Rows are points. Each copy is the shape, with its points in the same order, turned, moved and blurred by noise. Some copies are also mirrored. Which?

Shape, 9 rows:
[[-0.49  0.06 -0.04]
 [-0.50  0.73  0.20]
 [-0.28 -0.11  0.24]
 [ 0.22  0.05 -0.31]
 [ 0.28  0.52 -0.50]
 [ 0.33 -0.50  0.01]
 [-0.61 -0.41  0.41]
 [ 0.60  0.33  0.54]
 [ 0.04  0.80 -0.03]]
Copy 1, 9 rows:
[[-0.24 -0.13 -0.11]
 [-0.62  0.41 -0.18]
 [ 0.04 -0.08 -0.36]
 [ 0.36  0.18  0.28]
 [ 0.05  0.51  0.63]
 [ 0.75 -0.06 -0.13]
 [-0.03 -0.41 -0.66]
 [ 0.50  0.91 -0.34]
 [-0.27  0.70  0.16]]
Copy 1 is: mirrored
Copy 2:
[[ 0.16 -0.03 -0.29]
 [ 0.47  0.62 -0.41]
 [ 0.26 -0.10  0.05]
 [-0.46  0.14  0.06]
 [-0.60  0.59 -0.17]
 [-0.36 -0.31  0.50]
 [ 0.54 -0.48  0.03]
 [ 0.00  0.63  0.73]
 [-0.03  0.81 -0.14]]
Copy 2 is: mirrored
Copy 3 (9 x 3):
[[-0.16 -0.56  0.26]
 [-0.85 -0.43  0.39]
 [-0.01 -0.24  0.54]
 [-0.04  0.10 -0.20]
 [-0.48  0.17 -0.43]
 [ 0.47  0.23  0.20]
 [ 0.19 -0.60  0.78]
 [-0.39  0.66  0.45]
 [-0.80  0.05 -0.01]]
Copy 3 is: only turned

Shape (7 x 4):
[[-0.30  0.13  1.37 -0.03]
 [ 0.32 -0.54 -0.52  0.20]
 [-0.03 -0.42  0.07 -0.32]
 [ 0.14 -0.09 -0.62 -0.32]
 [-0.18 -0.20 -0.37  0.26]
 [-0.36 -0.46 -0.17 -0.34]
 [-0.28 -0.31 -0.52 -0.19]]
Copy 1, 7 rows:
[[ 1.39  0.65 -0.66 -0.28]
 [-0.10 -0.77 -0.20  0.24]
 [ 0.30 -0.38 -0.25 -0.36]
 [-0.28 -0.24  0.10 -0.06]
 [-0.12 -0.24 -0.49  0.23]
 [-0.05 -0.29 -0.48 -0.34]
 [-0.37 -0.16 -0.30 -0.16]]
Copy 1 is: mirrored
Copy 2:
[[ 0.65 -0.94  0.93 -0.46]
 [-0.37  0.61  0.12  0.12]
 [-0.06 -0.01  0.07 -0.38]
 [-0.21  0.17 -0.42  0.21]
 [-0.49  0.03  0.18  0.24]
 [-0.42 -0.16 -0.11 -0.34]
 [-0.55 -0.04 -0.23 -0.01]]
Copy 2 is: mirrored
Copy 3 (7 x 4):
[[ 1.31 -0.17 -0.40  0.55]
 [-0.58 -0.50  0.27  0.13]
 [ 0.14 -0.35 -0.01 -0.19]
 [-0.58 -0.03 -0.11 -0.20]
 [-0.41 -0.48 -0.32  0.23]
 [-0.03 -0.52 -0.30 -0.36]
 [-0.42 -0.40 -0.35 -0.28]]
Copy 3 is: mirrored

Shape (9 x 4):
[[ 0.03  0.33 -0.48  0.08]
 [ 0.24 -0.43  0.32 -0.24]
 [-0.42  0.43 -0.21 -0.14]
 [ 0.28 -0.67  0.22 -0.59]
 [ 0.85 -0.06  0.58 -0.15]
 [-0.17 -0.24  0.26  0.23]
 [ 0.54 -0.38  0.37  0.41]
 [ 0.10  0.14 -0.08  0.37]
 [-0.53  0.83 -0.29  0.40]]
Copy 1:
[[ 0.45  0.16 -0.13 -0.03]
 [-0.53 -0.46  0.16  0.04]
 [ 0.10  0.37 -0.44 -0.43]
 [-0.68 -0.76 -0.07  0.08]
 [-0.43 -0.48  0.77 -0.21]
 [-0.52  0.29  0.08  0.18]
 [-0.43 -0.04  0.61  0.52]
 [ 0.13  0.18  0.16  0.17]
 [ 0.43  0.91 -0.30 -0.24]]
Copy 1 is: only turned
Copy 2, 9 rows:
[[ 0.48 -0.48 -0.45 -0.07]
 [ 0.01 -0.18  0.49 -0.58]
 [ 0.07 -0.15 -0.55  0.08]
 [ 0.17  0.14  0.52 -0.83]
 [-0.12 -0.82  0.36 -0.96]
 [ 0.01 -0.28  0.36  0.07]
 [ 0.10 -0.83  0.66 -0.40]
 [ 0.26 -0.75 -0.07  0.04]
 [ 0.01 -0.56 -0.78  0.55]]
Copy 2 is: mirrored
Copy 3 (9 x 4):
[[ 0.25  0.18  0.07  0.47]
 [ 0.58 -0.32 -0.30 -0.45]
 [ 0.14  0.21  0.54  0.10]
 [ 0.99 -0.56 -0.14 -0.45]
 [ 0.83  0.22 -0.65 -0.58]
 [ 0.04 -0.16 -0.04 -0.39]
 [ 0.13 -0.08 -0.81 -0.17]
 [-0.03  0.20 -0.17  0.24]
 [-0.36  0.47  0.60  0.36]]
Copy 3 is: mirrored
Copy 4:
[[-0.03 -0.08 -0.37 -0.54]
 [ 0.30  0.19  0.28  0.34]
 [-0.43  0.30 -0.16 -0.54]
 [ 0.48  0.22  0.67  0.20]
 [ 0.76  0.46 -0.23  0.51]
 [-0.24  0.00 -0.01  0.30]
 [ 0.36 -0.16 -0.22  0.65]
 [-0.12 -0.11 -0.46 -0.01]
 [-0.79  0.13 -0.74 -0.57]]
Copy 4 is: only turned

Shape:
[[ 0.23  0.86 -0.06 -0.24 -0.30 -0.03]
 [ 0.29 -0.15 -0.56  0.34 -0.28  0.60]
 [-0.43  0.25  0.49 -0.36 -0.26  0.05]
 [ 0.16  0.77  0.09  0.03  0.19  0.54]
 [-0.13  0.11 -0.43 -0.31 -0.26  0.40]
 [ 0.28 -0.15  0.29 -0.10 -0.36  0.48]
 [-0.21  0.96 -0.50 -0.36 -0.06 -0.08]
 [ 0.16 -0.17 -0.42  0.22 -0.20  0.42]
 [-0.64  0.16 -0.20 -0.45 -0.28  0.31]
 [ 0.26  0.24  0.82  0.13  1.08 -1.13]
 [-0.68 -0.03  0.64 -0.20  0.22 -0.23]
 [ 0.27 -0.21 -0.27 -0.39  0.18  0.49]]
Copy 1:
[[ 0.02  0.29 -0.71 -0.31 -0.31  0.28]
 [-0.47 -0.21 -0.03  0.12  0.63  0.68]
 [-0.30  0.37  0.28 -0.33 -0.56 -0.09]
 [ 0.04  0.03 -0.21 -0.60 -0.15  0.75]
 [-0.65  0.17 -0.20 -0.35  0.22  0.09]
 [-0.27  0.41  0.30  0.08 -0.02  0.39]
 [-0.26 -0.10 -0.81 -0.80 -0.21 -0.08]
 [-0.41 -0.23  0.05  0.01  0.42  0.45]
 [-0.85  0.02  0.08 -0.60 -0.18  0.01]
 [ 1.29 -0.41  0.25 -0.53 -0.39 -0.88]
 [ 0.00 -0.04  0.57 -0.52 -0.63 -0.36]
 [-0.24  0.31  0.20 -0.43  0.58  0.21]]
Copy 1 is: mirrored
Copy 2:
[[ 0.33  0.31  0.27 -0.15 -0.50  0.33]
 [-0.70 -0.12 -0.22  0.64  0.00  0.18]
 [ 0.12 -0.26  0.41 -0.67 -0.27 -0.14]
 [ 0.24 -0.16 -0.20  0.11 -0.87 -0.02]
 [-0.19 -0.36 -0.01 -0.15 -0.05  0.46]
 [-0.07 -0.40  0.50  0.31 -0.01 -0.25]
 [ 0.18  0.27 -0.15 -0.46 -0.45  0.66]
 [-0.58 -0.16 -0.15  0.38  0.14  0.11]
 [-0.20 -0.47  0.09 -0.61 -0.18  0.32]
 [ 1.03  0.68 -0.62 -0.57 -0.01 -1.28]
 [ 0.10 -0.32  0.12 -0.93 -0.04 -0.74]
 [ 0.13 -0.51 -0.21  0.29  0.13  0.10]]
Copy 2 is: mirrored
Copy 3:
[[ 0.03 -0.27 -0.40  0.05 -0.30  0.47]
 [ 0.10 -0.04  0.15  1.07  0.37 -0.09]
 [ 0.25  0.33  0.05 -0.08 -0.73 -0.18]
 [ 0.12  0.49 -0.42  0.21  0.08  0.46]
 [ 0.53 -0.09 -0.04  0.50  0.01 -0.11]
 [ 0.16  0.37  0.49  0.63 -0.20  0.15]
 [ 0.38 -0.30 -0.72 -0.14 -0.10  0.06]
 [ 0.14  0.06  0.18  0.80  0.28 -0.19]
 [ 0.69  0.07 -0.14  0.24 -0.34 -0.42]
 [-0.96  0.37  0.41 -1.28  0.31 -0.07]
 [ 0.00  0.65  0.20 -0.45 -0.41 -0.58]
 [ 0.55  0.11  0.45  0.32  0.39  0.07]]
Copy 3 is: mirrored

Shape, 14 rows:
[[-0.43  0.47  0.44 -0.36 -0.62  0.37 -0.51 -0.01]
 [ 0.21 -0.08 -0.86 -0.45 -0.26 -0.09 -0.38 -0.56]
 [-0.42  0.48 -0.51 -0.34  0.48  0.28  0.17 -0.07]
 [ 0.17  0.24  0.42 -0.27 -0.04  0.44 -0.76  0.64]
 [ 0.54  0.36  0.38 -0.18  0.27 -0.71  0.01 -0.17]
 [-0.45 -0.63  0.19  0.23 -0.01  0.12 -0.59  0.35]
 [-0.73  0.63  0.38  0.45 -0.64  0.28  0.46  0.17]
 [-0.49  0.45 -0.80 -0.08  0.50 -0.05 -0.12 -0.51]
 [-0.30  0.13 -0.75 -0.05  0.05 -0.36  0.46 -0.49]
 [-0.04 -0.23  0.28 -0.04 -0.62 -0.09  0.32  0.46]
 [ 0.10 -0.45  0.47  0.09 -0.35  0.43 -0.51 -0.28]
 [-0.29 -0.18 -0.12 -0.33 -0.47 -0.07  0.56 -0.60]
 [ 0.53  0.17  0.03  0.10  0.32  0.41 -0.80  0.26]
 [ 0.09 -0.69 -0.25 -0.18 -0.09 -0.30  0.53 -0.69]]
Copy 1:
[[ 0.43  0.60 -0.54 -0.60  0.02 -0.19  0.44  0.02]
 [ 0.09 -0.71  0.48 -0.81 -0.20  0.08  0.59  0.04]
 [ 0.05 -0.53 -0.22 -0.32 -0.01 -0.26 -0.21  0.75]
 [-0.32  0.48 -0.68 -0.62 -0.07  0.19 -0.14 -0.36]
 [ 0.61 -0.62 -0.38  0.06 -0.26  0.48 -0.18 -0.57]
 [-0.11  0.49  0.31 -0.44  0.65  0.00 -0.29 -0.35]
 [ 0.55  0.65 -0.29  0.50 -0.03 -0.72  0.19  0.29]
 [ 0.28 -0.93  0.08 -0.53  0.14 -0.58 -0.14  0.46]
 [ 0.51 -0.80  0.54  0.00 -0.09 -0.24  0.09  0.44]
 [ 0.24  0.59  0.26  0.28 -0.18  0.31  0.12 -0.08]
 [-0.05  0.28 -0.10 -0.30  0.65  0.24  0.57 -0.47]
 [ 0.69 -0.19  0.38  0.09  0.16  0.22  0.63  0.48]
 [-0.61 -0.20 -0.52 -0.51  0.06  0.04 -0.05 -0.57]
 [ 0.46 -0.61  0.72  0.18  0.38  0.56  0.44  0.14]]
Copy 1 is: only turned
Copy 2, 14 rows:
[[ 0.13  0.02  0.86 -0.58 -0.22  0.53  0.24  0.37]
 [ 0.31 -0.37  0.15 -0.44  0.29 -0.68  0.86  0.07]
 [-0.48  0.25 -0.37 -0.23 -0.31 -0.07  0.51  0.06]
 [ 0.11  0.85  0.78 -0.12 -0.15  0.17 -0.22 -0.14]
 [ 0.66  0.23 -0.06  0.57 -0.79 -0.38  0.33  0.61]
 [ 0.25  0.08  0.30  0.27  0.61  0.47 -0.24 -0.12]
 [ 0.06 -0.12 -0.12 -0.71 -0.38  0.91 -0.21  0.80]
 [-0.22 -0.06 -0.49 -0.11  0.03  0.03  0.98  0.06]
 [ 0.06 -0.48 -0.62 -0.16 -0.01 -0.31  0.63  0.51]
 [ 0.39 -0.08  0.26 -0.13  0.08 -0.10 -0.65  0.68]
 [ 0.66 -0.34  0.60 -0.15 -0.05  0.13 -0.16 -0.38]
 [ 0.02 -0.93 -0.05 -0.26 -0.16 -0.21  0.18  0.58]
 [ 0.59  0.77  0.23 -0.07 -0.13 -0.08  0.19 -0.55]
 [ 0.33 -1.01 -0.26  0.25  0.05 -0.55  0.07  0.24]]
Copy 2 is: mirrored
Copy 3 (14 x 8):
[[-0.19 -0.32 -0.12  0.14 -0.81  0.60 -0.20  0.11]
 [-0.61  0.30 -0.63  0.43  0.37  0.00 -0.45  0.09]
 [ 0.28  0.13  0.10 -0.31  0.30  0.17 -0.63 -0.02]
 [-0.29 -0.40 -0.44 -0.74 -0.64  0.12  0.19  0.01]
 [ 0.52 -0.50 -0.85  0.16 -0.08 -0.67  0.03  0.05]
 [-0.40 -0.63 -0.16 -0.27  0.20  0.57  0.58  0.22]
 [ 0.42 -0.50  0.97  0.28 -0.64  0.19  0.01  0.35]
 [ 0.06 -0.15 -0.03  0.04  0.66  0.14 -0.98  0.04]
 [ 0.21  0.18  0.05  0.55  0.71 -0.16 -0.45  0.38]
 [ 0.03  0.00  0.13  0.18 -0.31 -0.13  0.73  0.48]
 [-0.39 -0.36 -0.31  0.31 -0.31  0.39  0.58 -0.46]
 [ 0.34  0.39  0.10  0.83  0.10  0.17  0.04  0.14]
 [-0.59 -0.62 -0.48 -0.60 -0.19 -0.26  0.06 -0.37]
 [ 0.16  0.44 -0.26  0.80  0.65 -0.07  0.35 -0.01]]
Copy 3 is: mirrored
Copy 4:
[[-0.36 -0.05 -0.96 -0.29 -0.10 -0.60 -0.73 -0.01]
 [ 0.32 -0.78 -0.19 -0.08  0.38  0.20 -0.07 -0.29]
 [-0.02  0.11  0.31 -0.16  0.50 -0.51 -0.08 -0.55]
 [-0.44  0.33 -0.53 -0.81 -0.65 -0.12 -0.51 -0.29]
 [ 0.85  0.08  0.02 -0.24 -0.57 -0.52 -0.03  0.12]
 [-0.44  0.45 -0.21  0.00 -0.13  0.58 -0.76  0.20]
 [-0.74  0.27 -0.39  0.04  0.16 -1.04 -0.22  0.61]
 [ 0.32  0.01  0.28 -0.16  0.94 -0.34 -0.20 -0.30]
 [ 0.18 -0.39  0.37  0.39  0.56 -0.32  0.03  0.23]
 [-0.45 -0.12 -0.13  0.14 -0.62 -0.28 -0.24  0.52]
 [-0.10  0.31 -0.90  0.22 -0.30  0.35 -0.34  0.02]
 [-0.12 -0.50 -0.10  0.79  0.04 -0.33 -0.15  0.15]
 [ 0.02  0.54 -0.62 -0.72 -0.22  0.31  0.00 -0.29]
 [ 0.29 -0.42  0.11  0.88  0.00  0.18  0.16  0.13]]
Copy 4 is: only turned
